Each row is a point. Examples show where two turns around zero, p and q, send a point. Where does a point land after both, in the order given? Backwards means that the second turn is done in reverse. Each puzzle has new turns, and all numbers are rounded.

Turn p:
[55 22] => [24 54]
[-21 -22] => [  0 -30]
[  8 -26] => [ 24 -13]
[-43  26] => [-49 -11]
Turn q:
[ -6 -55] => [ 50 -24]
[3 1] => [0 3]
[ 4 76] => [-70  29]
[17 -6] => [11 14]
[-17 -16] => [  9 -21]
Where do these land?
p, then q: [-7 22] => [-17 -15]
q, then p: [-38   4] => [ 12 -36]
q, then p: [ 68 -27] => [-3 73]
q, then p: [-23   1] => [  9 -21]

Turn p:
[60  8  6] => [21 28 50]
[  9 -26  19] => [-10 -20  25]
[-32  64 -25] => [  2  48 -59]
[-40 -26  40] => [-51 -35  -6]
[  4 -21 -39] => [ 38 -21  -7]
Turn q:
[  9 -40 -17] => [ 12  38 -20]
[  3 -31  35] => [ -6  -4 -46]
[ 44  57 -20] => [ 49 -32  47]
[-56  14   1] => [-54  -1  20]
Where do these land?
p, then q: [-15  17  42] => [-44  -3  18]
p, then q backwards: [-10 -20 -27] => [27  7 21]
p, then q: [ 19 -63   9] => [ -5   6 -66]
q, then p: [  7  67 -24] => [-47 -19  50]

Turn p:
[-12  -7 -50] => [-43 -28  -8]
[ 32 -21 -30] => [ -3 -46  17]
[-8  2 11] => [ 2 14  0]
[-49 -30  57] => [-6 72 37]
[37 56 11] => [ 49 -13 -45]
Turn q:
[-25 -19 -47] => [  7   5 -56]
[-11  22  17] => [-11  22  17]
[ 60   7 -44] => [ 71 -22   0]
[  3 -39  36] => [-35 -38  10]
[-32  57  44] => [-30  59  43]
[  4 -28  -7] => [ -3 -24 -16]
Where do these land?
q, then p: [-15 -16 -12] => [-22 -12  -5]
p, then q backwards: [ 37 -14  -1] => [39 -7  4]
p, then q: [ 50  29 -12] => [ 25 -50 -19]
q, then p: [-12   6   0] => [ -3   3 -13]
p, then q: [-13  39  75] => [70 27 41]
q, then p: [-47 -43 -50] => [-62 -47 -21]

Turn p:
[  3 -11 -67  -3] => [-18  55 -31  18]
[26 20 19 40] => [  1 -25 -21 -44]
[-38  28 -28  10] => [ 44  29 -18   5]
[ 21 -42  58  -5] => [-34 -61  24   9]
[26 13 21 -8] => [-12 -10  20 -27]
[-38  -8  -2 -34] => [19 12 26 39]
Turn q:
[-16 -13  22   5] => [ -1 -27  14   4]
[25 76 29  4] => [ 14 -17 -74 -36]
[ 29 -27 -36 -47] => [ 28  56  32 -10]
[  8 -18  -8  15] => [-21   8  13  -2]
[-47 -18  -7  22] => [-19 -20  15  46]
Where do these land?
p, then q: [ 21 -14  28  18] => [ 6  0 38 17]
q, then p: [ 15 -52  22  -9] => [  0 -39  44   4]
p, then q backwards: [-28  12 -48  23] => [  5  44 -34 -25]
p, then q backwards: [ -7  16  36 -13] => [ -5 -26  27 -18]
q, then p: [ -5 -38   6  -3] => [  5 -35  16  -1]
q, then p: [  5  76 -45 -16] => [ -1  71 -41 -37]
